Every row gives one point. Each copy is the shape, with its points in the same order, turned, moved and blurred by noise. Some copies are also mirrored. Which?

Shape (8 x 3)
[[ 31  42  11]
 [-32  30 -34]
 [-11   9 -18]
 [-55  -4  18]
 [ 19  -9   8]
 [-44   7   8]
 [ 15  27 -35]
 [ -1 -12   2]]
Copy 1 (8 x 3)
[[ 13  29 -10]
 [-60   6 -21]
 [-34 -10  -7]
 [-56  -9  46]
 [  9 -22   6]
 [-53   0  35]
 [-18  -4 -38]
 [-16 -28  15]]
Copy 1 is: only turned
Copy 2 (8 x 3)
[[ 14  42 -16]
 [ -9  25  51]
 [  4   3  32]
 [-50 -17  33]
 [  5 -11 -11]
 [-35   0  29]
 [ 31  27  28]
 [  5 -11   9]]
Copy 2 is: mirrored
Copy 3 (8 x 3)
[[ 48  29  17]
 [-21  45 -23]
 [  0  15 -14]
 [-45  17  21]
 [ 15 -11  -6]
 [-32  23  19]
 [ 17  34 -35]
 [ -1  -8  -7]]
Copy 3 is: only turned

Shape (7 x 4)
[[ 60   9 -17  17]
 [-11 -46 -15   0]
 [  2  -4  46 -47]
 [ 10 -13 -26  32]
 [ 27  45   9 -13]
 [ 33  -3 -10  -4]
 [ 17 -23  19  12]]
Copy 1 (7 x 4)
[[ 58  22   8  -2]
 [  8 -38 -37  -3]
 [-24 -23  26 -52]
 [ 26   0 -27  22]
 [  3  42  27 -20]
 [ 31   6  -5 -16]
 [ 17 -28   8   1]]
Copy 1 is: only turned
Copy 2 (7 x 4)
[[ 50  19 -11  20]
 [-24 -31 -24  15]
 [ 12 -47  13 -54]
 [ -4   6  -8  35]
 [ 33  21  21 -28]
 [ 25  -1 -14   2]
 [ 18 -35   6  13]]
Copy 2 is: only turned
Copy 3 (7 x 4)
[[ 35 -20 -35  52]
 [ 25 -32  29  -8]
 [-49 -25 -31 -17]
 [ 36  -3  19  27]
 [ -6  14 -49  20]
 [ 18 -19 -28  11]
 [ -3 -33   7  27]]
Copy 3 is: mirrored
Copy 4 (7 x 4)
[[ 51  13 -17  33]
 [  6 -27  39  -3]
 [ 21 -38 -38 -50]
 [  9   9  15  35]
 [ 28  26 -52  -5]
 [ 42   3  -6   7]
 [ 22 -32  -6  19]]
Copy 4 is: mirrored

Shape (10 x 4)
[[ 25  31   9 -24]
 [ 17  -1  23 -40]
 [-21  11 -11  -9]
 [ -2 -35  16  20]
 [-23 -35 -24 -36]
 [-27  -6  12  16]
 [ -9   2   9   1]
 [ -4  19 -33  21]
 [ 23 -35 -20  18]
 [ 21  23 -22  13]]
Copy 1 (10 x 4)
[[ 26  13   5 -33]
 [ -3  -5   3 -54]
 [-10  28 -23  -4]
 [-33 -23   6  14]
 [-29  -5 -60 -22]
 [-34   5   0  12]
 [-15   9   2  -3]
 [ 14  17 -23  32]
 [ -1 -46 -21  19]
 [ 31   8 -13  12]]
Copy 1 is: only turned
Copy 2 (10 x 4)
[[ -1  37  16 -15]
 [-15  13  24 -32]
 [ 35  -8   4  -8]
 [-16 -33   8  32]
 [  4 -37 -15 -35]
 [ 21 -21  17  23]
 [  9 -13  15   4]
 [ 38  12 -30  21]
 [-22 -19 -36  20]
 [ 16  30 -20  17]]
Copy 2 is: mirrored
Copy 3 (10 x 4)
[[ -1  17  -8 -49]
 [ 11  -8   9 -50]
 [-18 -11 -11  -3]
 [ 28  -5  32  10]
 [  7 -59 -11  -9]
 [-15   1  22  11]
 [ -2   2  11  -3]
 [ -2  22 -24  15]
 [ 46  -5  -7  15]
 [ 16  31 -28  -6]]
Copy 3 is: only turned
Copy 4 (10 x 4)
[[ 14  28  -2 -24]
 [  9  -3   9 -43]
 [-33   3 -19 -14]
 [-14 -41  11  12]
 [-28 -39 -37 -39]
 [-42 -15   6   8]
 [-23  -5   3  -5]
 [-21  13 -36  23]
 [  9 -40 -23  20]
 [  3  18 -26  18]]
Copy 4 is: only turned

Shape (12 x 6)
[[ 22  14 -22 -15 -27 -16]
 [  7  44 -18  -4 -19 -24]
 [-26 -12   1 -15 -31  21]
 [ 11  -8  -9   7 -11  23]
 [-36  20   2  33 -20 -25]
 [-28  44  31  25  20  27]
 [ 22  14  -5  -6  12 -18]
 [ 17  37  13  11   5   6]
 [ -3 -13 -19 -18  16   6]
 [  5   8   7   3  13  -4]
 [  0 -13 -24 -19  -2  19]
 [  2  13  21  19 -19 -27]]
Copy 1 (12 x 6)
[[ 29  -4 -22  -9 -44   7]
 [ 19   7 -32   4 -50 -24]
 [-19  25   2   5 -20  29]
 [ 14   9 -14  19  -3  25]
 [-12  15   4  44 -42 -32]
 [-12  45 -15  32  22 -37]
 [ 33 -13 -10   0 -16 -21]
 [ 30  24 -23  12  -5 -24]
 [  0 -19  -9  -7  -1   9]
 [ 16   5  -3  10  -2 -18]
 [ -3  -8 -15  -7  -7  25]
 [ 29  19  13  22 -33 -24]]
Copy 1 is: only turned
Copy 2 (12 x 6)
[[ 39  -2  10  -7  -9 -28]
 [ 20   9  -3  -9   1 -60]
 [-12  -1  22  -7 -51  -6]
 [ 10  12   9  16 -22   5]
 [-25 -17 -22  23 -20 -48]
 [-55  40  -1  29   6 -24]
 [ 17   2  -4  -5  24 -21]
 [ -1  24   9  18  19 -29]
 [  7   8  -6 -21 -11  10]
 [ -4   5  -2   5  12 -10]
 [ 14  14   1 -15 -23   8]
 [ -5 -21   8  22   6 -40]]
Copy 2 is: only turned
Copy 3 (12 x 6)
[[ 20 -16 -30  17 -41  -2]
 [ 11 -27 -51 -10 -28  -6]
 [-36 -11  -3  22 -24  31]
 [ -1 -26   1  32  -6   5]
 [-44 -36 -31 -16 -19 -22]
 [-25 -42 -17 -29  47  13]
 [ 17  -2 -24   3  -5 -16]
 [ 17 -31 -16 -13  12   1]
 [ -3  15 -22  33   0   7]
 [  1  -5 -13   0   5  -9]
 [ -8   0 -21  39  -8  20]
 [ -8 -26  -4 -16 -19 -27]]
Copy 3 is: mirrored

Shape (14 x 8)
[[  8  12 -40   1 -20   3 -12  -2]
 [  8 -13  25  -6 -23   0  -6  -7]
 [  5 -29  22  12 -11  -4  -1 -16]
 [  7  12  32  11  -6  15   4   8]
 [  0  -2  26  -5   3   6 -19  -9]
 [ -3 -24 -20   9   8   1   3  -6]
 [  8   9  31  -2  -2  20   1  -3]
 [-18  13  11  14 -25   3   0  -5]
 [-24 -22 -58   9 -11  23   2 -23]
 [  3   7  31   9  -4   9 -34   9]
 [  0 -46   5  -6  -9   1   0  12]
 [-12  -4 -16 -17 -23   6  -9  -7]
 [-20 -11  32  14 -10  22  -9   2]
 [-42 -25  31   2  11  -3   3   3]]
Copy 1 (14 x 8)
[[-17   0  -1 -26  -4  12  -2 -36]
 [ 21  -3   4   9 -24   1  -2   5]
 [ 24 -10  -6  18   1  -2 -10   5]
 [ 10   8  29   6  -3   7   6  22]
 [ 14  16  11   3 -13  10 -21  15]
 [  3  -1 -19 -10  23   3  -7  -7]
 [ 14  18  20   8  -6  20   1  17]
 [-19 -10  17  14 -12   6   2   6]
 [-32 -24 -36 -14  21  32 -11 -25]
 [ 13   8  35  -7 -15   3 -28  19]
 [ 24 -15 -25 -11  -5  -8  -5  17]
 [-15  -3 -16 -11 -21  13  -7  -8]
 [  3 -11  12   7  -5  12 -14  34]
 [ -4   2 -15  19   2 -11 -20  47]]
Copy 1 is: mirrored
Copy 2 (14 x 8)
[[ 17 -16 -22   8  -8  16 -22  28]
 [ 26   3  22 -13  -4   8   2 -12]
 [ 20  -9  22   5  10   5   7 -25]
 [ -9  24  22  -8   1  16   0  -3]
 [  7   4  11 -23   8  -4 -12 -13]
 [  0 -32  -5  11   6  -2   0   0]
 [ -4  15  15 -22   5  19   0  -8]
 [  6  15   5  10 -20  12 -19 -14]
 [  2 -60 -24  22 -14  24 -26  -4]
 [  4  18  24 -19  12  -5 -28   1]
 [ 13 -34  33  -2  -6  -8  11   0]
 [ 19 -20  -7 -10 -26   8 -16   3]
 [-10   3  33  -6  -6   7 -17 -25]
 [-15  -8  25  -3 -17 -27  -1 -38]]
Copy 2 is: only turned
Copy 3 (14 x 8)
[[ -9   0 -21 -40  -5 -17   1  -9]
 [ 11  -6  27  -6 -11  18  -4  -5]
 [  9 -10  17  17  -5  15 -16 -12]
 [ 15 -20  32  -5  15  -1  19  -4]
 [ -7 -11  35  -7  10   5  -6   7]
 [-11  -2 -18   9  -1  -6 -11   7]
 [  6 -18  28  -4  19  12  17   2]
 [ -7  -6  21  -4  -5 -10  21 -21]
 [-48   4 -45   0 -11  -6   8  -5]
 [ -1 -31  46 -19   8  -5  -6  -2]
 [  8 -16   1  13 -30  10  -9  20]
 [-17   7   2 -21 -19   6   8   3]
 [-11 -27  35  13  -4   5  14  -2]
 [-13  -7  37  36 -14  -7   7  21]]
Copy 3 is: mirrored

Shape (13 x 9)
[[ 19   4  25 -17  18 -12  -7   3 -12]
 [-30  28 -39  18  -5 -14  19   2  13]
 [ 26   8   4   2  22  -2  22 -29  -5]
 [ 11   0  31  12   2  21 -11  15  -8]
 [ -1  15 -29  25   0  -5  20  -2  26]
 [ -8  11  13  24   2 -22  -1 -23 -32]
 [ 10  -9   7   4  -5  27 -13  23 -17]
 [-22  28  -6  15 -25  17  20  13  33]
 [ 29   1  22 -15 -27  26 -10  16 -24]
 [  7  -3   1  -7  18   9 -11 -28  -7]
 [  4 -19  32 -16  12   3  13 -11 -27]
 [ 15   4  24  -9 -10  21 -28   1 -11]
 [ 21 -24  17  -2   1 -14  -9 -21  -4]]
Copy 1 (13 x 9)
[[ -8  -7  15  -1 -10 -37 -11  -7   5]
 [ 12  16 -16   2  36  25  22  -9  29]
 [ 29 -21  11 -22  -4 -18   3 -15   1]
 [-28 -26  18   5 -14 -16  15   8  -7]
 [ 23   2   6   3  13  29  16   6  18]
 [  6 -22  -4  21  19 -26  17 -34  -4]
 [-28 -12  -4   5 -21  -6  12  17 -21]
 [-11  12  19 -11  32  30  32  20   8]
 [-32   1  10  -3 -19 -20   8   5 -43]
 [  2 -27  -4 -14   5 -11 -19  -8  -9]
 [ -4 -29  -2 -15   3 -51   1   7 -14]
 [-34 -15  16  -1  -4 -12 -11  -1 -31]
 [ 15 -23  10  18  -3 -27 -19   5 -21]]
Copy 1 is: mirrored
Copy 2 (13 x 9)
[[  5  13  27 -21  10   9   4 -31  -6]
 [-30  10 -35   9  18 -24  -6  21 -24]
 [-15  -7  19  12  22  -2  40 -24  -6]
 [ 17  14  22  12   7  24 -12 -16  17]
 [-27  -6 -20  12  21 -18   4  16   3]
 [ 14 -10   3   9  25   6   0 -28 -39]
 [ 13  20  -1   3   5  41 -10  -6  14]
 [ -4  26 -23  24  -7 -29  -6  25   9]
 [ 37  29   0  -2  -3  35   5 -29  24]
 [-20   1  10   5  -1  17  13 -38  -9]
 [ 15  -1  31  -3  -7  33  25 -16 -18]
 [ 15  22   2   9  -7  27  -8 -39  13]
 [  4 -21  12 -11  -1  13  14 -36  -3]]
Copy 2 is: only turned
Copy 3 (13 x 9)
[[ 31 -24   2 -28  22 -11   5  23 -10]
 [ -9  16 -15  22   2 -19  20 -13  36]
 [ 44 -24  -3  -9  11  -6  27 -18  -8]
 [ 17 -22  14   0  17 -21 -25   7 -28]
 [ -1 -15 -15  12 -11  -5   7 -23  24]
 [ 12  -5  16 -16  11 -48  25  -6  -6]
 [  2 -17  -3   5   8 -15 -19  17 -39]
 [  4  11  12  38  -7  -2 -19  -6  21]
 [ 24 -18   8   4 -11 -14 -12  37 -47]
 [ 22   2  -8 -26  10  -5  13  -9 -24]
 [ 23 -14  25 -10  35  -5  21  13 -35]
 [ 22  -6   8 -14   0 -12 -21  20 -34]
 [ 12 -26  16 -37   3  -1  15   2 -22]]
Copy 3 is: only turned
Copy 4 (13 x 9)
[[ 32  11   3  -4  15 -30 -17  10   7]
 [-13  19 -29 -20 -30  25 -10 -21 -17]
 [ 33  20 -12   9  22 -20   1 -35  -1]
 [ 34  -4   8  25  -8 -12   2  15  11]
 [  8   3 -23 -18 -19  17   3 -31   3]
 [ -2  20  -1  17 -17 -35 -12 -24 -13]
 [ 36 -19   7  11   0   0   2  22  -8]
 [ 23  22   0 -14 -35  38  18  -2   1]
 [ 60 -10  18   1   0 -20   2  26 -20]
 [ 18   5  12  12  24  -5 -17 -20  -8]
 [ 18  18  13  13  31 -34  13   5  -8]
 [ 42  -5  27  12   4  -8 -15  13  -5]
 [ 16 -10  21  -2  17 -32  -2 -23   4]]
Copy 4 is: only turned

Shape (12 x 9)
[[ 29  -5  33  -6   1   3 -30  -1 -14]
 [ 20 -60  12  -5 -14  10  11   5  29]
 [-38 -15   0   7 -29  13 -14 -21  -3]
 [-11  -6  37  12   7 -36   3 -12 -23]
 [-31  -6  18 -18  14   6 -19  -3   6]
 [-13   1 -13  24 -27  -7  38   7  -9]
 [-31  13  -1  -9  -6  12 -18 -29  28]
 [ 21  24 -17  29 -20   0 -12   9   8]
 [  7   1 -42  11  46  -1 -10 -25   6]
 [ 12 -10 -11 -15   8 -18 -26  -1  -3]
 [ -7 -26  30 -13 -14 -31  39 -22  -6]
 [ -1 -28 -55  -5 -13  56  10  -8 -11]]
Copy 1 (12 x 9)
[[-12 -39   4   0  10   1  -7 -24 -23]
 [-15 -14  -2 -38  47  30  28   7   2]
 [  7   5 -13 -24 -20  41 -25  13   0]
 [ -4   3 -35  27  -1  12  16 -13 -18]
 [-23   4 -10 -20 -19  -2  -6  15 -26]
 [ 24  23  -7  17  10  26   1  22  30]
 [-37   4   6 -21 -38  18 -13  14   7]
 [  1   7  21   6   9   2 -23 -19  34]
 [-23  -8 -34 -15 -15 -30  -9   3  51]
 [ -4 -12  -4 -24 -10 -14  11 -24   6]
 [ -1  -3 -24  15  -1  37  47  13  -9]
 [ 26 -28  -2 -50   5   7 -18  48  43]]
Copy 1 is: mirrored
Copy 2 (12 x 9)
[[ 16  26   7 -22  17  23 -24  20  13]
 [-29 -15 -25   4  20   3 -51  43 -17]
 [-26  -2 -23 -13  11  15  22   3 -22]
 [ 39 -11  -2  15  21  22  11  19   1]
 [ -3 -16  10 -22  27  10   0 -15 -10]
 [ -6 -11 -22  16 -24 -26  22  12 -18]
 [-27  -5 -19 -19  18  10  11 -40   0]
 [-20  21 -11  -4 -37   0   6   8  24]
 [ 11 -33 -29 -47 -35  11 -18 -12  24]
 [  0  -3   1 -17 -16  35 -23   4  -7]
 [ 30 -16 -26  29  25   4 -15  13 -37]
 [-41  -3 -38 -54 -26 -25 -17  11 -46]]
Copy 2 is: mirrored
Copy 3 (12 x 9)
[[  8 -28   3 -20   0 -32 -29  -4  16]
 [ 24   2 -25 -11 -23  20 -39  37  -4]
 [ 16 -19  31  13  16  31  -1  23  17]
 [ 16 -31   8   7  12 -34  14  21 -25]
 [-13 -29   3  -3  38   5 -13  27   4]
 [  9  17  11  23  -8  17  24  -2 -20]
 [-15 -22   4   4  24  21  11  30  38]
 [  2  17  -4  25  -4  -9   5 -20  34]
 [-55  11  17  28 -10 -23  -9  38  24]
 [-20 -28  -1  23  -9 -14 -26   9  16]
 [ 17 -32  -5  -5 -21   3  19  36 -35]
 [-28  25  39   2 -23  52 -33  12  16]]
Copy 3 is: mirrored
